Each point is reached from the start by the listed moves, each made once or not at all, plus a little noise. Is the number of moves made odd or even? Then give how often each move was made.

Moves:
(1): [-45  -7]
(2): [ 10 -43]
Start: [57 18]
Points:
[ 70 -31] => odd (0, 1)
[54 18] => even (0, 0)

Moves:
(1): [ 54  21 -12  41 -40 -15]
(2): [ 21  20  27  21 -39   1]
(3): [-21  -2 -35  37 -14  69]
(4): [-27  29  10  31  31 -42]
(5): [-34 -71  38  -3 -67 -33]
(6): [ 36 -42  -5 -19  29  23]
Start: [ -8  18   7 -21  11 -18]
Points:
[ -6  18   8 -21  11 -19] => even (0, 0, 0, 0, 0, 0)
[  49  -56   19   59 -121   27] => odd (1, 1, 1, 0, 1, 1)
[-33 -67  49 -10   5 -70] => odd (0, 0, 0, 1, 1, 1)

Moves:
(1): [ 21 -16 -18  21 -25  18  11 -28  -2   4 -14   7]
(2): [  3  38 -27  14 -78 -46 -11   3  -4 -30  27  23]
(3): [-17   1 -27 -33  -1  -8 -19  22  37   8  47 -11]
(4): [ 17  24  11   3   0  23 -25  -5  -8  23  25   9]
(5): [ 40  31  59  -2   1 -46   2  -4  30 -14   2  -4]
(6): [ 15  -8 -16  46  27  28  -5  25   6 -15 -16  30]
(7): [-31  11 -61   2  26 -51  -3 -43  -2   7  21 -36]
(8): [ 20 -22 -36 -18   8   8 -29   2  10 -54  -8   8]
(9): [ 40  -6 -19  49 -15   6  25  32  43  19 -12 -28]
Start: [ -1  32  37   9  17  24 -17 -26  -6 -34  10  -7]
Points:
[ 65 -12 -61  28 -16  47 -32   1  83 -55  25 -30] => even (1, 0, 1, 0, 0, 0, 0, 1, 1)
[ 18  11   2  -7  24  32 -44 -23   2 -89   3   3] => odd (0, 0, 0, 0, 0, 0, 0, 1, 0)
[  43   26  -85   38  -53   22  -72   -1   43 -121   46   51] => odd (1, 1, 1, 0, 0, 1, 0, 1, 0)
[   6   76 -118   22   -3  -19 -108  -24   32  -97  106   16] => even (0, 1, 1, 1, 0, 1, 1, 1, 0)

Moves:
(1): [ 35   1   7 -14   0 -13  -6 -16 -40 -18  -6  -3   3   4  -2  -2  -9]
(2): [ 10  -6  10   6  18 -32  20 -43 -13  -6   1  20  12   7   6 -20  20]
(3): [-31  -4   4  -7  -6  34  22   3   6  30  41   7  -9  -6   3  18 -41]
(4): [ 23 -17 -25 -30  30 -35   5 -29 -11  13  19   3   6  -8 -31  -1  18]
(5): [ -2  19 -14  15 -12  -2  22   0 -12   5  22   3 -38   3  -7 -15   3]
(6): [ 18   0  -4 -38  18 -27   9  -6  -6  24   9  -7  -8 -17  20  -9  35]
(7): [  9  -6 -34  19  -9 -24  29  38  -8 -17  30  -9 -21 -16 -16 -25 -36]
(8): [  0 -11   4  14 -36 -29  22  -2 -15 -15   7  -2  -7   6 -36 -13  -7]
(9): [  6 -15  -7   2  -9 -12  -6  -7  -2  -4   0  20  11 -11  -2   1   7]
(10): [-36 -17   7 -25  11  20  11 -12  17  23 -32   9 -19 -11   3  17 -19]
(11): [ 22  -5   4  -3 -19  -2 -15  20 -12 -49  27 -14 -34  13  -9  -6   1]
(12): [ -5   3  -7  -3 -13  15  12   9  19   3  16  14   6 -20 -26   0 -23]
(13): [  9 -10 -31 -11   0   5  -7   8 -12   3  -5 -10  15  22   3  -5  -1]
(14): [ -1  11   9  27 -21   7   6 -47  32   5  -7 -13 -16  11  33   9  11]
Start: [ 10  -4  13 -19  13  25 -28 -10  -3   7  34  -9  20   0  -1 -16 -16]
Points:
[ 99 -42 -29  21 -78 -63  26 -48 -49 -86  95  -9 -16  18 -50 -83 -53] => odd (1, 1, 0, 0, 0, 0, 1, 1, 1, 0, 1, 1, 1, 1)
[ 114  -65  -67  -37  -28 -107   29  -35 -104  -82  121   14    9   -4
 -113  -84  -45] => odd (1, 1, 0, 1, 0, 0, 1, 1, 1, 0, 1, 1, 1, 0)
[ 29 -15 -39 -39   3  -8   7 -38 -11  24  92  33   1 -43 -66 -28 -14] => even (0, 0, 0, 1, 1, 0, 0, 0, 1, 0, 0, 1, 0, 0)
[  -1  -15  -24 -104   13   55   36  -23  -29   80   79   -1  -32  -19
   -4  -12  -69] => odd (1, 0, 1, 0, 1, 1, 0, 0, 0, 1, 0, 1, 1, 0)
[ 76 -48 -68 -32 -25 -53   0  22 -59 -57 116 -44 -20  15 -90 -64 -36] => odd (0, 0, 0, 1, 0, 0, 1, 1, 0, 0, 1, 0, 1, 0)
[ 30 -38  -6 -60 -21  11  23 -30 -17   5 100 -23 -70 -29  31 -17 -67] => even (1, 0, 1, 0, 0, 1, 1, 0, 1, 1, 1, 0, 0, 1)
[ 58  -7 -61   2  -1 -65  42 -64 -24  14  83  -7 -25   0  37 -83  26] => odd (0, 1, 0, 0, 1, 1, 1, 0, 1, 0, 0, 0, 1, 1)

Moves:
(1): [  8  15   9  -6   9   9  -7 -13  -3  -4 -22   2 -15  -6   9  -2   1   5
   3  -3]
(2): [-13   3  -1  -4  -9   6  10   4  -6  -4  -3   9   1  -3   3  11  -5   3
   4  -2]
(3): [ -4   9 -15   1  -6   2 -14 -16   7   1 -24  -7  -4  12   4 -14  -2  -9
  10 -13]
(4): [  6  -2  18 -12   2  31  29 -12  10  -4 -23 -11 -17   1  -4  -5   3   6
  -1  19]
(5): [-11   5 -19  -2 -23  12  13 -19 -12  -1   1 -21 -14  -6   4  -2 -10   8
  17  -7]
(6): [  8  21  11 -11 -21   7   6 -12   7 -22  -2  12  -4 -12  -5   8  -2  15
  21  -5]
(7): [  1   8  11  -4 -15 -10   3  -4   4  -9  -5   1  -1  18  10 -12 -14  -5
  16   1]
(8): [  2 -11  -8  -7   3   5   1   2  -3 -13   2   9   2   9   3   8   5  -3
  14   7]
(9): [ 2  5 -5 -5 -2 16  9  4 -8  7 17 -3  3  4  3  2 -2 -3  8 -4]
(10): [  1  -6   1   1  12   9  -6  -4   6  -8  -7  -8   6 -14   4  -9   9  -2
 -16   0]
(11): [  7   3   4  -8 -10  18   7   7   5  -2 -17 -10  -5   7   6  -7   8   1
 -15   1]
(12): [  0  -4  13  20  -8   0 -18   9  -2 -13  -1  14   1   7   2 -20   5 -18
  13   1]
(13): [ -2 -15  11 -19 -17  15  16   0   0  14  21   7  -1  -8   1  27   2   2
  17 -15]
(14): [ -1   2  -4  -5   8   2  -5  -3  17  12 -24 -11  -3 -15  11  -7  28   4
  -2  -3]
(15): [-10  11 -14  13   0  11  16   3   2  -2 -10  -1 -15  -6   9  10   6  -1
  -8 -23]
(16): [  2 -14  18  14  10  15  19  -1   0   7  19   7  15  -4   3  13  18  16
 -17   4]
(17): [ 14   2  -9   3   2  -3  -3   1  -8  -2 -12  -4   6   1   2   5  -5 -14
  -2   2]
(18): [ -4   0  -1   8  -3 -12 -13   8   5   1  -2  -8   0   5  -1   4  -4   4
   9  -6]
(19): [ -2   3  11  -7  -1  13  11  -2 -16  -6  12  -4  10  -3  -7   7  19  -3
   1 -17]
(20): [ -2   6  21  -5  -2 -11 -10   0   3   3   4  -8   4   9   1  15   4 -12
 -13  17]
Start: [-15  -1  -2  -3  14  15 -15  -3 -10  12   4   6 -14  12  -9   6  -3   4
 -17  18]
Points:
[-20  55  17 -32 -56  90   7 -24  15 -12 -70  18 -58  12  50  -2  23  -1
  51 -46] => odd (1, 1, 1, 0, 0, 1, 1, 0, 1, 0, 1, 1, 1, 1, 1, 0, 0, 0, 0, 0)
[-13  38  28 -47 -52 121  61 -44 -10 -14 -34 -30 -75 -12   5  46  21  40
  26 -37] => odd (1, 0, 0, 1, 1, 1, 0, 0, 0, 0, 1, 0, 1, 0, 1, 0, 0, 1, 1, 0)
[-17  12  44  12   4 106  27 -15 -11 -19 -58 -12 -10  18  15  15  57 -30
 -63   8] => odd (0, 1, 1, 1, 0, 0, 0, 0, 0, 1, 1, 1, 0, 0, 1, 1, 1, 0, 1, 1)
[-18  26  61 -33 -30 103  59 -49  -1 -18 -27  -2 -16   4  13  64  30   1
  -4 -15] => even (0, 1, 1, 1, 0, 1, 1, 0, 0, 1, 0, 0, 1, 0, 1, 1, 1, 0, 1, 1)
[-15  10  55 -46 -46  79  30 -38 -45 -29 -23   3 -36  30  17  37  -1 -27
  54  21] => odd (1, 1, 0, 1, 1, 0, 1, 1, 0, 0, 0, 1, 1, 0, 0, 0, 1, 0, 1, 1)
[-28  21  16 -23 -32  52  17   0  -4   2 -35   7 -51  21  29  37  -9  14
   8 -32] => odd (1, 1, 0, 0, 0, 0, 1, 0, 0, 0, 1, 0, 1, 0, 1, 0, 0, 1, 0, 0)
[-14  25  33 -28  19  62 -21 -43  20 -16 -51  12 -12 -10  26  30  54  20
 -12  22] => odd (1, 1, 1, 0, 0, 1, 0, 1, 0, 1, 0, 0, 0, 1, 0, 1, 0, 0, 0, 1)

Moves:
(1): [  6 -10  17   4  26   4  -9  -5 -16  -4 -10   5  14  13  -1  23  16  -1
   2  12  18   5  18 -26 -14 -12   6]
(2): [  3  -4   2  -1  -5  18   4  -9 -10 -16   5  -5  -4 -13  -8  -2 -21   8
  -6  -8  12  -8 -10  -4   5 -19  20]
(3): [ -1 -13  41   6  15 -10   5   3   6  -5  14  -1  25  -8  28  -1 -11  20
 -35   4 -14  23   5  -5   0 -26   6]
(4): [-13   5   2 -10  10 -25  17 -16 -11  -6  -3 -13   9   8   8   5  13 -16
   5  -9 -14   9  -6  11 -12 -28  -8]
(5): [ -8  -2  -4 -15  -1 -21  33 -10 -19   4   2 -22  25  26  -9  12  -3 -14
   2 -12  -9  25   2  19  10  -4  -1]
(6): [ -4 -33  -9  38  12  11  -3  -6   9  11  22   8   3   0  12  -2  -5   1
   2  21  27   8   5  -3 -13   3   3]
(7): [ 24  16  -4   6   1   1 -15   1 -18   4  -4  -8  10  11  -7  21   4 -14
  -2  18   1  18  -7   3 -33 -11   6]
(8): [ -6 -11  10   1 -22  24 -32  12  24   0  -6  19 -29  26 -14   6  -3   6
  -4  21   2 -16 -19  -7  -3   8  17]
(9): [ -7  -6  11  -4 -16  -5  -7 -17  -1  20 -10   1  -9  -6  -3  17 -16   6
   4   3   2 -15  -3 -15  16   5   1]
(10): [  2 -16 -14  52   4   9 -22   4  22  27   9  26   9  -8  -8  41   3  29
 -16 -13  20 -16   4 -21   9  -2  12]
(11): [ -4   9   0  -4  -1   2  11   6  -8   2   0  18  -2  -3  -7  -7  -6  -7
  -1  -3   1  -4  10  23   3  14 -26]
(12): [-10  15 -10 -21  -9 -14  -6  -3  -5   7  -4 -11 -12  -2  -6  11   4   5
  -3   8  22 -10   8  -7 -10  -1  15]
(13): [ -7  -1  12   0  -2 -15  -4   1   0   4  -9   4   3  -3 -14  -6 -16  -6
  -2  -5 -10   5   1  -2  -3   7  11]
(14): [-16  -5   2 -12 -15   4 -15  22 -11  11  11 -12 -10  -8  -5  18  -9 -12
   2 -20  12   2  -4  -6   8  -3   5]
(15): [-14   5  13   1  -8  14   5  11  18  -8 -15   5  14   3 -17 -17 -11   1
   0   8   5   5  -6  -2  16   3   5]
(16): [ -9 -25   8  14 -32 -21 -44   6   1   1  10  -5 -10  -8   8 -12 -19  -8
  -2 -36   8 -31 -18   2  21   6   3]
(17): [ -9  39  18  25  15  15  17   0  -8 -16  -9  13  -6  26   3 -26  -1  -3
 -12  -5 -18 -15 -10 -11  10  10 -33]
(18): [  0 -13  52 -10 -18 -21  18  30  -9 -19  -5   9  18   7  11 -26 -11  12
 -10  11  -8   6 -31  -4  12 -18  10]
(19): [ 19  -4 -14   3 -43 -21   2   9  -1 -10 -12 -21  13  -5  23  30  35 -14
 -16 -19   9   8  13   7 -27 -18   5]
(20): [-14   3   4 -19  19  -2 -15   5   4  24 -33   3 -12 -12  13  -3  -3 -19
  -3 -28  -8 -16  -8  17  21  13   7]
(21): [ 27 -15  12  -3   8   9   0  -4   8  14  -9  -2  18  25 -21  16  14  -5
  -8   6   5  -2   2 -13 -29 -12 -12]
(22): [ -7  -1   6   6   7  -9  -5  12   7 -10  -2  -5  -7  -2  -8   2 -14   1
   2   8   9   0   3  -2   7  -3   1]
(23): [  7 -24 -11   1  -3   9  -7  20   4 -10 -10   1  18   4  10  -4   0  21
  -5  -4   2  19   4  -2 -27   5   2]
(24): [  7 -10 -16   8 -15   6 -13   0 -15   3  -9   1 -16  -2 -11 -21  -8  10
 -13  -7  -9   3   3  -2  13  -5  -1]
Start: [  3   4 -12   8  20   4   6 -27  -8   2  38   9 -17 -18 -27   0 -10 -16
  15  -6 -10   2 -19 -18 -26   0 -28]
Points:
[   5 -100    6   58   52  -21    8  -56  -36   67   27   25   64   24
  -31   91  -10   32  -47   -2   33   43   32  -60  -80  -65  -28] => even (1, 0, 1, 1, 1, 1, 0, 0, 1, 1, 1, 1, 0, 0, 0, 0, 0, 0, 0, 0, 1, 0, 1, 1)
[-52  31  13 -29 -20 -37  17 -29 -74  31 -50 -39 -12  22 -28  45   7 -71
 -21 -75   1   0 -13 -33   6 -44 -26] => odd (1, 0, 0, 1, 1, 0, 0, 0, 1, 0, 0, 1, 0, 1, 1, 0, 1, 0, 1, 1, 0, 0, 0, 1)
[ -17 -103  107  100  -13  -17  -35   16   42   36   48   62   42  -18
  -29    6  -85   38  -47    4   44  -23  -48  -55   11  -29  -27] => even (0, 0, 1, 0, 0, 1, 0, 0, 1, 1, 1, 0, 0, 0, 1, 1, 0, 1, 0, 0, 1, 1, 0, 0)
[ -22    3   86   65   -8  -23   34   20  -40  -59   -6   28   39   -8
  -14   10  -26   30  -89  -21   19   10  -20  -62  -12 -102  -13] => odd (1, 1, 1, 1, 0, 0, 0, 0, 0, 1, 1, 1, 0, 0, 1, 0, 1, 1, 1, 0, 0, 1, 0, 1)
[-18  -8 121 -20  -1 -27 -16  -9 -17  -8  -5  13  24  33 -25  38 -27   4
 -30  70   1  30 -63 -67 -51 -78  24] => odd (1, 0, 1, 1, 0, 0, 1, 1, 1, 0, 0, 1, 0, 0, 1, 0, 0, 1, 0, 0, 0, 0, 0, 0)
[-50 -91  95  79 -10 -35 -22  46 -35  26 -24  41  26  34   6  61 -47  -6
 -84 -48  -3  33 -33 -51 -16 -49 -11] => even (1, 0, 1, 1, 1, 1, 0, 1, 1, 1, 1, 0, 1, 1, 0, 0, 1, 1, 1, 1, 0, 1, 1, 1)
[-22 -90   9  77 -45   8 -76   1 -33  66 -37  -2  21  15 -58  75 -55 -16
 -56 -96  80 -31 -18 -87 -21 -23  23] => odd (1, 1, 0, 0, 1, 1, 0, 0, 1, 1, 0, 1, 1, 1, 1, 1, 1, 0, 1, 1, 1, 0, 1, 1)

Moves:
(1): [ 23   5 -32  10  -7 -15   7  21   0 -13 -15   8   2  -2  -4  -2 -16 -11
  -3   9 -17  -8  -5 -13 -12]
(2): [  1 -19  16 -13 -19  14   0  17   1  -7   0  -8  11   9   9   7   3   1
   4  -3  -1   8   9  18  -2]
(3): [-22 -13  17   3 -22  17   5  -1  17  -1   0 -20 -17  -3  25   2   1   5
   9 -40   8 -17   0  -9   0]
(4): [-14  -2  -7   0   9  28  15   0   7   7 -31   0 -26 -17  36  35  21  -4
  -5  -7 -18 -10  14   1  14]
(5): [ -1 -13   6   2 -16 -38 -30  12  -4 -20   7 -17  14   1 -21  -3 -17 -14
   3  26   7   3 -10  -5  -3]
(6): [-23   9   3  23  -7   2  -7 -15  34  -5 -14   0  11  10   5  15 -15  -1
   9  -3  -1   3 -10 -34 -18]
(7): [  6 -11  -1   4  -7  -2  11  -7   1   4  -6  -4   2 -13  -1  20  -1   6
   2  12   7  -7  -3  -9 -13]
(8): [  5  18   9 -16  -9   2  21 -24 -44  -5 -34  21   0   6  19 -18 -15  -1
   1 -10  -8   0   2 -18   2]
(9): [ 17  12   1  11  -2  -3   6   0  10 -18   5   8  22   0 -10   2  26   3
  12 -11   8  -1 -22 -11 -24]
(10): [ -1  12   3 -10 -13   5   4  19   4  18   0 -24   0   3  11   1  10  -1
  -4 -12   0 -22   3  -1   9]
(11): [ 11  17 -14  -6 -16  -5  -9  20   9   2 -10  -1 -12   1  21   7 -14   6
 -14 -13  -3   5  -3 -14  -6]
(12): [  9  -6  -3 -19  -4 -21  -9   3   1   7 -14   0 -13   9 -10  -5   4   8
   1  -8 -10  -7   0 -12  11]
(13): [ -1   4 -21   0  14   7  -5 -10   5 -11  -3  -5   5  -4  -3  11   1 -17
  -5   9   5  -2  10   1   3]
(14): [ -3  15  -2  -3   3   9   9  -7 -12  12  -3   1 -33   0  12   6  -7   9
  -4  -5  -9 -16  23 -23  16]
(15): [  3   6   1  10  19  30  12  28  10  -7  20  -7   3  -8 -22   7   1 -14
   1   7   9  23 -10  12 -21]
(16): [  0  -9  26   2   6  -7   6  13 -10   6  13  32   9 -12 -28   3  -7  -1
  -3  -8  18  -2   7  12 -18]
(17): [ -7  27 -25  -9   9  -8  -6  16  27   2   3  -7 -12 -21  -4  17  -7  -2
  13 -22 -16   0   6 -16 -10]
(18): [ 13  15  21   2   3  -4  21  -3  -2   3   2  -9 -18 -16   0  -6  -6  -1
 -12 -14  -8 -16  16   4   2]
(19): [ -2  15  -4   2 -11   2  20  -3  -2  15  11 -17  -7  -3  22  -6   4 -18
  13   3  19   6   8 -18  -2]
(20): [  3  -5   4  -1  -1  -6  -4  -4  -3 -13   1  -2  -7  10  -5   8  -2   0
   4   1   0 -13   2  21  -7]
(21): [  3  -3   2 -15   5   4 -15   3  -4   0   3  -7  -3  -6  -7  -6  10  -5
   7   6   7   1  16  12 -14]
(22): [-25   8  -1  -6  -1 -16  11   4  25 -16  -1 -13 -14  -9   5  -7  15  36
  31  15  14 -16 -13   3   2]
(23): [-20  14  -7  10 -25  30  10  -9   2 -14  -4  -7 -10  14  14   0   9   2
   0 -10 -12  -1  -1   9   4]
(24): [-14   0   6   1   9  -2  17 -12   0  -5   8 -13  11   9   2  -4  27   2
  -4 -13  -4 -10   0  -3  -7]
Start: [ -4   5 -12   5 -16 -25  -2   1  34  24  26  17 -35   5  18 -10  28   1
   0 -34  16  17  -7  -4   6]
Points:
[-53   6   6 -10 -89  23  11 -43  49 -23 -44  -3 -56  56  76   9  13  -4
  21 -99  -4  -9   7 -25  -3] => even (0, 1, 1, 0, 0, 1, 0, 1, 0, 0, 0, 1, 1, 0, 0, 0, 0, 0, 0, 1, 0, 0, 1, 0)
[ 18  32 -17 -11 -25 -18  27  41  39  -9  -2 -49 -50 -16  43  29  80 -39
 -14 -47 -16 -56  50 -28 -16] => odd (1, 1, 0, 1, 1, 0, 0, 0, 1, 1, 0, 0, 1, 1, 0, 0, 0, 1, 0, 0, 1, 0, 0, 1)
[  15  121  -41  -17  -34    8   81   59   24    0   22  -19  -74  -21
   34    2   19  -58   -8 -100    5  -21   46  -17  -71] => even (1, 0, 0, 0, 0, 0, 0, 1, 0, 1, 1, 0, 1, 0, 1, 1, 1, 1, 1, 1, 1, 0, 1, 1)
